Each wall is flat, endless, passes through zero and stands at right angles to its row. A trip goes straight from one point to another. List the walls that it crosses, first one first.

Walls:
(1): [ 24 -21 -37]
(2): [ -7 -16   9]
(3): [-35  15  10]
(4): [  5 -12   9]
(5): [-13  35  18]
(6): [ -3 -25 -22]
(7): [-11  41 -22]
Trips:
[-39  20  11] to [-15  32  -6] -> 2
[  9 -41 -34] to [-13  -9  47] -> 1, 3, 6, 5
[-56 -22  27] to [ 8 26 12] -> 6, 7, 4, 2
[  4 -28 -22] to [-4 -8 49] -> 1, 6, 3, 5
[ -9  41 -26] to [ 33   4 -47] -> 1, 3, 6, 5
[-7  2 27] to [ 36 -15  -2] -> 3, 5, 1, 6, 2
[-21 -14 -12] to [ -2 -51  32] -> 4, 3, 1

Walls:
(1): [ -7 -19   8  -3   1  27  26  -3 -14  10  10   1  12 -28]
(2): [  2 -15  -1 -12  19 -11  -7  -1 -17   3 -50  13  52   8]
(3): [ -6  25  -7  -5   6  21 -20  12 -39 -42 -15  15   9  -4]
(4): [ -5  -2  19  13 -10  -3 -13 -20  13 -21   4 -32  -4  -4]
(5): [-11  10   5 -11  -3 -19 -11  12 -29 -10  18  10   1  -1]
(6): [  8   0 -15   7 -20  33   4   8 -45 -18  -9  -6   2  19]
Trips:
[ 31  11  -6  -9 -38   5   7  -2  37 -46  18   7  -5 -12] to [  5   4   7   6 -16   0  -2  -2 -11  31  -7  -4 -32  21] -> 6, 3, 4
[ 15   4  10   6  13  19  -1  33  28  41 -28 -17  12  -9] to [ 49  -9 -36  15 -26 -17  27   5  37 -26 -60 -24  15  25] -> 1, 6, 4
[-11 -11  10  32  -4  -8 -19 -10  17   0   9   3   8  -8] to [-19   2   7  -7   7  32  -5  26  16  -2  13  22  54 -23] -> 1, 2, 3, 4, 5
[-15   9  27  22 -24  21   5   2  19  11  21 -18   2 -15] to [ -9  14  -4   4  12  26  -8 -32 -18  11  -7   3  12  24] -> 6, 3, 2, 4
[-17  33   8 -21  12 -12  -1 -26  -4   6   6  15  18 -31] to [ 47  24  38 -27 -16   7 -13  -6   6 -51   9 -11  20  -3] -> 4, 1, 6, 2
[-19 -32  13 -15  -8  14 -13  18  10   4 -40  12 -12 -40] to [  2  16  48  -8 -23 -33 -16   1 -33 -11  -2   6 -25  -2] -> 4, 5, 1, 2, 6
[ 31  17  27 -11   2 -22 -15  14   4  14  13 -18  -8  -6] to [  3  -7 -14  19  25   5  11  22  17  -7 -25  37  -2 -12] -> 4, 5, 2, 3, 1

Walls:
(1): [ -6 -25   5   8  15  17  21   5  15 -14 -27 -16 -13 -33   8 -11   3  35
  17  11 -18  15 -20 -24  18 -14  -8  -1  12  13 -37  -2  13  -9  14  19
  43  19 -16  -8 -10  22   3   5  16  18  -2 -22]
(2): [-10  -4   6  -6   8  11  15  19  16  -9   4 -20 -10 -15   3 -18 -11 -17
  -9 -20  -2 -24  -4 -25 -15   1  16 -10  18 -13   7  -1  11  28 -20  42
   4   0  -1 -16  -2  15   7  -7 -13  14 -12 -17]
(3): [-30  -1  -5   2 -36   3  14 -13  15  -6 -11  -8   9  24   3  -1  24 -13
 -15 -10 -24  16   1  14  -6 -23  23 -28  -8  13  15 -26 -15 -29  -3  22
  10  26 -30  10  22 -32 -35  36   0   4  -1 -15]
(4): [ 36   7  18 -18  -8  20  -5 -43 -28 -57 -14   6  -5  -8  20 -21 -28 -20
  39  11   7  10  14 -22 -28 -33   3  -5 -19  19 -20 -20   5 -23  21  -3
  -4  -2  14  26  17 -36 -13   2 -33 -26 -10 -28]
(5): [-20 -21  -7 -28   3   3  -8 -29  10 -18  -1 -14 -48   7  50  33   6  10
 -16  12  17  26   4 -11 -31 -20  48  47  17   2   4  31 -41  19 -31 -39
 -14  -7 -20   5  -4 -24  27  -1  13   1 -17  31]
(6): [ 22  12  27 -24  12  -4  -6  13 -29 -16  39 -24 -14 -19 -11 -19 -11  -3
  15 -14 -33  -5   1  -2  22  26  18 -12  11   8   4  41   5  -4  -3 -10
   8   8  -1  15 -13  10  -9 -13   0  22 -27   1]
(7): [-24  35 -33 -20  10  -6   6  15   0  44 -17  32 -28  -9  15   6  -5 -21
  10  18  24   3   1  20   6  -7  36  -7 -24  32  -6   4  15 -19   0  13
  35  20  -7  15 -20   5  13   8 -33 -34   2 -21]
Trips:
[ 22 -23  17 -11   1  17   3  -5   5   9 -19   2  18 -10  -2   0  11   1
   0   5 -22   6 -22  14   9   9   9   4  23 -12  31  -9  27  -8 -20 -20
  -1 -18 -40  31 -11 -11  -9   4  -4 -34  -5  41] to [ 15  -2   0   4  14 -12 -18 -13 -19  -1 -27 -18  13  50  20   9  26 -15
 -17  26  -1   7  -3  -2  -3  11 -19  -2  -6  14 -23  -4  14  17 -16  37
  -3 -21 -19  21  29  13 -24  10   8   6 -13   6] -> 6, 4, 5
[  7  -8   5  35   3  -5 -37   7  -3   4  25  22  -8 -10  -9   9   4  -8
   9 -30  17  18 -31  -6  11  18   2   2  19  32   1   6 -38 -48   9  22
 -33 -19  10  31  11  40 -29  20  44  17 -15  14] to [-22  -4  -3 -14 -18 -28  42  -7  -4 -20 -10  38 -21  29   8 -24 -22  -4
 -26   3   2  -6  -3  -9 -16  -2   5  -2  19  52  -5  -4 -30 -17  40   5
  21 -15   1   5   7 -35 -11 -28  10 -19 -25 -25] -> 4, 5, 7, 1, 6

Walls:
(1): [-15 -24  21   8 -10 -13  -1   4 -19   7  -5   7  11 -27   6  21   3 -16
  -3  12   6  16   5   0 -10 -12  -3 -30   6 -19  -5  19  -3   4  -3 -22
 -13  33  24   1  -3 -23  10   1  -7   2   0   0]
(2): [  1  -1   9  29 -27  -2  17  11  25   8  16  -2  18   5 -21  -2 -11 -28
   2   4  10  16   2   9 -14 -23  10   1  17  -9  12  30   0  13   4  -9
  -5  11   2 -12 -12  18  -1   1  35  17 -30   1]
(3): [-10  12  -5  12  -3  -5  -5 -23 -21  11  -4  12  -6 -13  -4 -14   9 -13
 -32  -5  -7 -15 -11 -12  -4  36   4   2  24 -13   1  -7 -14   0   2  10
 -23  15  -7  -1   5 -14  -1  34   3   8   2  -4]
(4): [  4   0  28   6 -21 -16 -28  14  -1 -11  -1  11  -2  14  12 -25  19  -2
   1   1  25   5 -11  10  11  25 -13 -21   7 -10  -3   6  17   3  28   5
  -9  32   5  -5  17   1  16  18 -18 -13  13   0]
(5): [-18   1  -5  19   7   1   5  -1  -6  -3   1  13  -3  -5 -28  14  14   9
   7  -7  -1  -2  25  -4  13  13  -7  -9  -9 -14 -16   7  18 -11  -4  16
   9 -30   4 -35 -35  11  17 -18 -12 -11 -17  -6]
Trips:
[ 17   8   1 -12  -2  -3   3 -18 -24  28 -20  10  13 -14   5 -15  26  -7
  -5  -6   5  -7   9  12 -10 -14  20  26   1  11  20  28 -17  13  -3 -18
 -17   1  11  10  -1  -3 -22  32 -23  -1 -11 -31] to [-14 -24 -35  -3  -1 -19   3   8 -10  13  14  21 -15 -24  -7   0   3  11
  28 -25  -4  -1  -5   0   0  -9   4  -8   3  -3   5  13  11   1  -5   1
   5 -27  13  18  -6  19  10   9  26 -23  -1  -7] -> 5, 3, 1
[-12 -23   0   9 -12  40 -13  16  23  -1 -30 -21   2   3   5   0  -3   6
  13 -14   0   9  28  18 -14  34  -2 -20  44   0  21  29  44   2   3  -5
  -3 -15  -9   3  -5  -5 -15   1 -18  12 -18  -7] to [-28   2  22 -44   7 -13 -19  28  17  -2  29  -1  -6  20  12  -3   8 -19
  -9  13 -11   9 -20   9  12  -2  11  -7  23  -2  15   6  27 -16  23  -3
  -1  -8  -1  -1 -34 -15 -10 -11 -14  18  -2  -3] -> 5
[ 11  19  15  25   5  15 -20  25  25  -3  22 -27 -10   0 -15  10  -9 -14
  15  -1   0  -6   6   6  11  10 -11  12  -7   9   9  30   7   8  41 -33
 -18  -2 -14 -21 -12  -6 -14   0  17 -10 -38  26] to [ 14  -8  -9  16  10  13 -23   2  24  35 -14  11   6  23   3   5 -33  25
  -7 -17   7 -16 -16  -8  -8   0   0   2 -23  -5 -13  15  14  17  12  -5
 -14   6  -6  13 -15   6 -15  26   8  -9  -4 -16] -> 5, 3
[ 23   4   5 -19 -28  -7  -6   7  -2   3 -14  -2  -4   5 -33 -20 -45  13
 -16 -14  15 -24   8 -17 -21   0  21 -24   2  11   5 -12  -8   3  -2  12
 -13  15  -8  21  17  -5 -11 -39 -12  -1   5 -14] to [ 11 -22 -37  -9 -29  -2  20  14 -12  11   1  -1   4  -4 -21  16   3  -6
   4  -9 -12 -13 -12 -10  -6 -26   7 -14  -2  -4  15   2  -7  29   4   1
  26  13  -2  16 -13  -4 -27  10   1   5 -13 -23] -> 4, 2, 3, 1
[ -4   7  27  -4 -25 -17  -3  20  39   0   0  12   7 -36  29  -5   1  -3
   1  13 -12 -18  -1   2   1 -20  -2 -30  -9 -14  -6  16  30  14   7 -14
   1 -17 -23 -10  -5 -24 -30   3  29   3  10  20] to [ -7  -4 -17 -17  18  23  17  10  28  -2  14 -40  -8  -7  18   0  -4 -14
   9 -20  26 -25   4   1  12 -15 -14  35  -9  -6  -2  24 -18 -19 -16  10
  -2  20 -12  15 -30   7   6  22   1 -18  33 -12] -> 4, 1, 2
[  0   3  -5   1   9  -2 -23  32   4  31  22   8  16 -14  -1   7 -10  25
   9  -7  -5  25   8   7 -14 -12 -14 -16 -37  16  12  29  18  -7  -3  -4
  26  -8 -12  22 -17   0  -4  18  13  16 -16  -1] to [ -7 -27  22   7  -8 -26 -25  -1 -26  36   1 -12  14 -27   3  -1   6   4
   0  -5 -19 -14   2   2 -19  -8  -1   7  30 -27  -7   0  10   5   0   6
  12 -11 -13   2 -22  10  14  -7   5   8   2 -15] -> 3

Walls:
(1): [-26  12  12  -2  15 -21 -30  18  -2  -9   0 -16 -11  18 -23   1 -26 -15
   5  33 -25  -2  21   9 -19   6 -19  -4 -33 -17  -8  -7  -3   2  19  23
 -27   1 -20   2  16 -21 -16  -1  13   6  -5   9]
(2): [  4  10  -7  13  11 -13  -2 -11  19  -2  -4   0  40 -12  15 -16 -28 -25
   4  -6  -1 -11   1  -1  10   5  10 -15   7  14  -7  19  -6   9  10  -6
   5  20   1 -35 -12 -15 -22   1  18  16  10 -23]
(3): [ -5  -4  13   6  -4  16   2  -6  -8  20   6  15 -16  13 -13 -15  16  18
 -25   4 -22   1  -8  -6  22  33  33   6  23 -32 -18  15  -3   2  -2  -6
   5  20 -28 -16   0  22  12 -13  10  -1  10  24]
(4): [  0 -28 -25 -10   3   9  -4  -3  -6  21  -5   3  -5  17  19   5  -8  -8
  22  -6  15  -3  -8  17  -1 -21  11  25  11 -19 -10  -5  23   6   5  11
 -29   6   5  -3   6  10  15  -1   4  21 -10  -1]
(5): [  8   4  -3 -17   1  21 -27 -23   9   4  27   4  15  -6   1   8  18 -28
 -17  -6 -18  -2 -11   6  -6  16   7  28 -18  28   3  -1  -5   9  22  15
 -29   8   2   0  12  -2  10  19  26 -10 -26  18]
(6): [ 34   6  -9   6 -14  15 -17 -24  21 -27   9 -11 -23  31 -22  17   8  -4
 -16  11   7   6  35  13 -10 -13  -7 -16   5  13   5  -8  -5   6   2  -6
   5   7 -29  16  -5  -8   1  -4 -10   4   0 -17]
(7): [ -4  30  24 -14  11  11  -3   8  25  -1  -5   7 -10  27  -4 -14  -3  23
  13 -23   1 -11   6   0  23   0  -3  -8  16   1  -9  11  17 -21   5  -6
  11   8  -3 -20 -13 -18  15  12   6  -9  -1  28]
Trips:
[ 27   6 -25   5  -6  -5   5 -27 -13 -12   3  36  -6 -25  -5 -12  35   8
  12 -22 -17  18  18 -12   2 -35   6  10  13   2 -27   1  11 -10 -16   3
  11  -7 -18 -13 -41  -6 -18 -14  -8  60 -13  -4] to [ 20   0  21  -9   1 -11  14  -9  29   4  25   5   6 -18  -9  19  10  -8
  -3  22   3   0  -4  -6  14 -30 -13  -7   1  16 -15 -11  -5  -8  -9  17
 -16   6  -1 -18  -2 -17 -31 -17   8   7  -8  -2] -> 3, 4, 5, 1
[ 13  13   1  -9  -9  18 -10  16  13 -20   1   4  -7   7 -29   7  -4 -18
   2  15 -13  18  17   2   8  -3  -3  11 -20 -23  10   2  -5   1  12  10
 -19  -8 -29   6   6  31   0   9 -18  -3  22  21] to [ -3  16   6  -3  11   3  31  -3 -27   3 -15  20  24  16  17 -25   7   0
   4  19  15 -13  12  11  25  -7 -21  20 -19 -21 -13   6  16  -1  26  13
  -5  -8  35  -1  -8   6 -23  12  -8  -3  18  -4] -> 7, 4, 5, 6, 3, 2
